Rows are points. The points of each table are mixes of a few directions, plus a little noise. How many directions does each table use, and how many do they share? Where both have some left over, give the other angles between the two spaces (their principal angles), to ten degrees, smallest first.
In the rows, 128 means zero.

First (5 x 2):
[[126 133]
 [149  67]
 [110 185]
 [146  75]
 [109 183]]
Second:
[[ 96 223]
 [128 131]
 [134 112]
 [143  89]
 [142  86]]
Directions: first 1, second 1, shared 1

First, 7 rows:
[[167 150 185]
 [127 127 128]
 [140 134 145]
 [ 48  84  14]
 [129 128 129]
 [130 129 130]
 [155 143 166]]
Second, 6 rows:
[[112 158 113]
 [159  68 159]
 [122 138 123]
 [143  98 143]
 [ 76 220  78]
 [154  83 156]]
Directions: first 1, second 1, shared 0; angles 70

First (8 x 4):
[[138 120 126 135]
 [120 136 133 113]
 [ 63 145 111 131]
 [  7 183 116  92]
 [232  92 148 142]
 [165 129 148 111]
 [139 125 130 129]
 [160  94 120 165]]
Second, 5 rows:
[[182  81 167 128]
 [158 160  97 141]
 [ 54 116 116 146]
 [ 54 135 145 102]
 [191 152 120 124]]
Directions: first 2, second 3, shared 2

First, 6 rows:
[[123 111 150 170 139  97]
 [119 242  76 128  66 148]
 [128  98 120  91 182 132]
 [129  92  92 112 151 133]
 [133 115 236 168 119  98]
 [137 109  92  99 111 160]]
Second (9 x 6):
[[161 196 123  97 167  62]
 [149 172 126 109 153  85]
 [137 148 126 118 139 108]
 [118 108 129 137 118 148]
 [ 80  32 134 172  74 224]
 [138 149 127 118 140 108]
 [ 96  63 132 157  92 192]
 [108  88 130 147 106 167]
 [163 199 124  96 168  58]]
Directions: first 4, second 1, shared 0; angles 40

First:
[[194 115  94 135 100 139 131 161]
 [123 149 111 121  98 138 196  91]
 [ 94 169 140 128  35 172 123 123]
 [ 98 118 138 121 199  95 156  85]
 [135 144 172 137 119 180 172 242]
 [151  83 102  88  88 108 100 196]
 [ 86 127 170 138 216 107 120 110]
 [106 144 154 156 173 126  96  87]
 [134 117 118 150 188  93  73  55]
 [157 111  82 106  61 122 114 130]]
Second, 7 rows:
[[ 93 149 144 134  90 144  94 115]
 [114 118 129 112 119 120 112 139]
 [156 109 112 121 162 112 159 144]
 [100  88 127  80 112  94  87 167]
 [129 126 130 127 129 126 129 130]
 [161 241 144 240 128 219 186  20]
 [142  73 111  87 156  83 134 178]]
Directions: first 5, second 2, shared 2

First, 8 rows:
[[110 111 141  98 114 130  40 127  71]
 [121 128 108 153 119 147 189 126 166]
 [168 131 171 112 150 105 129 123 127]
 [ 77 120  86 124 102 146  71 139  94]
 [145  98 183 101 113 131  95 110  99]
 [104 134  78 174 113 157 225 128 195]
 [124 201  48 171 175 102 194 164 189]
 [171 109 205  87 136 110  81 112  88]]
Second:
[[ 98 205  84 182 115 166 196 121 153]
 [ 44 141  92 102 142  84  81 120  97]
 [144 147  99 117 149 164 136 137 101]
 [134  72 207 154  67 113 135 106 174]
 [121  68 194 131  94  78 100 115 159]
 [170 124  93  72 178 165  97 147  60]
 [182 137 129 138 151 124 148 149 152]]
Directions: first 3, second 4, shared 1; angles 30, 40

First, 11 rows:
[[158 110 194 189 159 123 179 135 126 164 159]
 [149 157  75 133 100 131 149 131 122 158 156]
 [114  98 202 110 137 119 133 122 116 113 106]
 [105 128 123 163 149 151 103 131 140 102 126]
 [128 161  52 188 138 158 111 138 149 128 158]
 [140  90 157 117 188  98  86 129 170 102  94]
 [123 127 108   7  78  92 109 113 112 116  82]
 [100 167 120  87  29 153 182 117  56 149 145]
 [113 141 150 168 109 157 163 129 101 139 154]
 [136 137  92 100 116 118 115 127 134 128 120]
 [144  95 137 150 202 106  81 135 183 106 108]]
Second (8 x 11):
[[185  89 205  73 132  64 179 125 118 171 120]
 [165 144  72  90 119  98 158 133 122 152 148]
 [ 93 110 130 125 150 146  85 141 135 103  86]
 [116 131 156 184 139 148 120 120 140 111 148]
 [100 140 105 148 119 154 103 130 129 113 126]
 [155 136 128  65  67 102 172 122  95 175 128]
 [ 71 124  86 180 192 172  50 151 162  62  97]
 [138 151 135 164 105 133 153 112 123 137 172]]
Directions: first 4, second 4, shared 2; angles 30, 30

First, 10 rows:
[[167 141  84  88 138 112  97 149 123 138 137]
 [175  81 195 176 114 146 156 153 130 118  96]
 [150 154  98 123 104 124 144 150 121 125 149]
 [156 162  62  81 128 104 108 147 129 131 146]
 [164  55 220 180 132 140 147 139 143 115  70]
 [123  77 216 182 137 199 110 121  76 159 145]
 [ 90 193  76 129  84 115 183 124 137 108 160]
 [ 49 162  79  81 162 108  87  78 136 138 143]
 [123 137  63  45 185  85  50 109 145 142 116]
 [ 82 115 191 196  96 148 196 110 140 103 114]]
Second, 9 rows:
[[153 156 143  82 136  90  97 119 157 114 118]
 [164  64 185 172 137 187 111 152  77 161 134]
 [161 158 126 120 105 137 126 147 108 133 163]
 [ 40 175  48  96 137  94 139  88 156 114 134]
 [ 62  29 135 207 164 198 138 117  83 166 109]
 [161  71 182 161 143 193  91 146  66 170 147]
 [116 190  94  71 120  51 138 109 197  85 105]
 [104 150  93 132 110 105 171 127 155 104 118]
 [186 155 148 111 102  98 140 150 154 104 120]]
Directions: first 4, second 4, shared 3; angles 50
